Each point is reached from the start by the listed moves, each made once or not at all, plus a little noise. Say if it took an odd or an even number of moves. Then give how often each move was made.

Moves:
(1): [37  7]
(2): [-4 64]
Start: [-12  17]
Points:
[-11  18] -> even (0, 0)
[-15  83] -> odd (0, 1)
[22 89] -> even (1, 1)

Moves:
(1): [ 56   4   4 -15  26  19]
(2): [-4 52 -8 -2  2  8]
(3): [-8  4 67 11 -6 18]
(4): [ 7  7 -3 44 18 -7]
(5): [-21  -9   2 -11  63  -3]
(6): [ -7 -10 -17  16  -3  50]
Start: [  3 -15  10  -7  17 -14]
Points:
[ 33  42  74  20 121  21] -> odd (1, 1, 1, 1, 1, 0)
[ 0 48 69 47 30  4] -> odd (0, 1, 1, 1, 0, 0)
[ -2  33 -15  53  35  39] -> odd (0, 1, 0, 1, 0, 1)
[-32  35  72  -9  75   9] -> odd (0, 1, 1, 0, 1, 0)
[ 28  31  57  36 118  72] -> even (1, 1, 1, 1, 1, 1)
[ 31 -20  63  38 113  62] -> odd (1, 0, 1, 1, 1, 1)

Moves:
(1): [ 64  -3   8  -3 -14  12   5 -18 -14 -10 -25  -8]
(2): [-4 45 -5  5 14 18 23 -6  5  2 11 15]
(3): [ -6   6  56   7 -12 -10   1 -15  12 -26   1  12]
(4): [ -1  -1   0  79  -1 -12   1 -10  -3   7  25 -26]
(5): [  7 -12  14  -8  59   5 -13  -6  -4   3  12   0]
(6): [ -6 -21   7  13   1  62  -7  27   4  -1 -14  28]
(7): [ 14  -8  -2  -3   2 -10  43   1  19  -2  23  10]
(8): [ 14  11  12   5   0 -12  -4  40   4   6   3  -3]
(9): [ 17  -4 -18   4  13   5 -30 -13  53 -16  -3   2]
(10): [  6   1   6  12 -18   5   9 -15  24  69 -18  18]
(11): [ 23   0   6 -13 -33  18 -26   1 -21  17  57   3]
Start: [ -2 -11 -19 -26  44  -5 -20 -10  28 -10  28  15]
Points:
[ 21 -19  64  39  57  -2 -60 -37  15 -13 121   2] -> even (0, 0, 1, 1, 1, 0, 0, 0, 0, 0, 1)
[ 41  33 -22 -22  43  25 -59  14  73   3  90  28] -> even (0, 1, 0, 0, 0, 0, 0, 1, 1, 0, 1)
[ 98 -50   6 -19 107  53 -29  18  89 -31  16  40] -> even (1, 0, 0, 0, 1, 1, 1, 1, 1, 0, 0)
[ 50  -6   3 -30  -4  -7   0  15  54  80  92  43] -> even (0, 0, 0, 0, 0, 0, 1, 1, 0, 1, 1)
[ 76 -25  57  68  12  26  16  16  47 -32  40  29] -> even (1, 0, 1, 1, 0, 1, 1, 1, 0, 0, 0)
[ 86  31  38  42   0  10  24 -59  20 -25 120  24] -> even (1, 1, 1, 1, 0, 0, 1, 0, 0, 0, 1)
[ -7  27  47 -25 101   4 -12 -34  41 -33  52  44] -> odd (0, 1, 1, 0, 1, 0, 0, 0, 0, 0, 0)

Moves:
(1): [ 65   0  22  -2 -13  -6  -4  19 -13 -10   3  -4 -17  -8 -11  10  -4 -17
   3  -6  12]
(2): [  2  42   0   3   1 -18   5  -1  11  -3  11  -9 -19   0   4 -12  -3   2
   2   5 -16]
(3): [ -4  12  40   5  -6   9 -14  -5  14   5   1  16  20  -5 -14   4 -15  10
 -23 -16  10]
(4): [  8 -10  -8  39   5  -3  -7  -7  -6  -1  -8  14  -1  -9  -7   1  -2   6
   3  13  -7]
(5): [  0  -2   3 -10  38 -16   7   1 -18   4   5   6 -10   1   7  -2  -5  -6
 -24  16  14]
(6): [  9  13 -14  -7   7  31  11   8   3  12  11   0 -11   2 -24  -6 -12  18
  -1   2   3]
(7): [  5  -5  20   6   8   1  50  11  -5  -7   0   7   0  25  -5   3   1   2
  25  13 -14]
(8): [-15  -4   3  11   4  -1  -9  32   1  -2  14   0   6  -2  11  -8  10   3
   1   2  16]
(9): [  9 -13  -9  -3  11 -11  -3   4  35   8   1  -2  -4   2  -3  -5  -4   6
  -8   0 -15]
(10): [  0   7   1  -6  -1  -4  -1   6 -11  41  12   8   9   9   8   1   7  -2
  10   1  -4]
(11): [-10  -4  -2  -2   0  -8   6 -22  -7  -1  53 -22  -1  -5   3   2   1  13
  11  -4  12]
(12): [ 7 -2 -9 -6 -3 -4  5 -4  1 -9 11 30 -3 15  7  3  0  6  2 -1  1]
(13): [11  8 -6 -4  3 -2  3  3  7 -9 -1 -6 33 -6 -1  1 -1  0 -1 11  8]
(14): [  3  -5   2  14   6   4 -18  19 -14  -5  16 -18  16  48 -15   7 -17   1
  -2  16 -15]
(15): [ 16   0   0  11   6  26   2   6   8  -4  -3 -11   6  -3  37 -15 -12   3
  -1 -11  -9]
(16): [-13   0  -7  -1   4   9   6   8   2   4  -8   1  -9  -2  14  38   2   8
 -10  -9  -5]
(17): [ 12   3  15  -3   2  10  -6 -18  -1 -14  -1   0  -1  -1  14  -5  54  14
 -12   0   3]
(18): [  2  -5  -2  -2  -7 -15  -3  -2 -13   5 -16   1   0  -3  -2 -15 -10  49
  -4   7  17]
Start: [ 21  -5   0  26   2 -39  23 -29   1  11 -16  38   8  -4 -31  30  -8  -8
  -9 -43 -22]
Points:
[  6 -10  -8  38   5 -53   8  -1 -31  36  89  36  37  61 -17  38  -5  14
  14 -30  -8] -> odd (0, 0, 0, 0, 0, 0, 0, 1, 0, 1, 1, 1, 0, 1, 0, 0, 0, 0)
[119  35  -6   1  45 -76  38   1  14  19  -2  24 -18 -17 -61   2 -47  47
 -40  -9   2] -> odd (1, 1, 0, 0, 1, 1, 0, 0, 1, 0, 0, 0, 1, 0, 0, 0, 0, 1)
[113  15  84  38   6  11  63  -5  15 -25 -25  40  40  -4   4  67  16  13
 -26 -62 -17] -> odd (1, 0, 1, 0, 0, 0, 1, 0, 0, 0, 0, 0, 1, 0, 1, 1, 1, 0)
[  5  30 -17  21  47 -95  22  12 -41  36  80  28  30  50   6  46 -24  69
 -23   2   9] -> even (0, 1, 0, 0, 1, 0, 0, 1, 0, 1, 1, 1, 1, 1, 0, 1, 0, 1)
[ 85 -19  65  55  15  -6 -19  15  26 -11  63  -3  23  21   5  59   7  33
 -48 -73 -13] -> odd (1, 0, 1, 0, 0, 0, 0, 1, 1, 0, 1, 0, 0, 1, 1, 1, 1, 0)
[121  21  21  58  59 -71  13  -5   9  20  75  11   9 -26  33  -1  35  12
 -24 -15  -7] -> odd (1, 1, 0, 1, 1, 0, 0, 1, 1, 1, 1, 0, 1, 0, 1, 0, 1, 0)
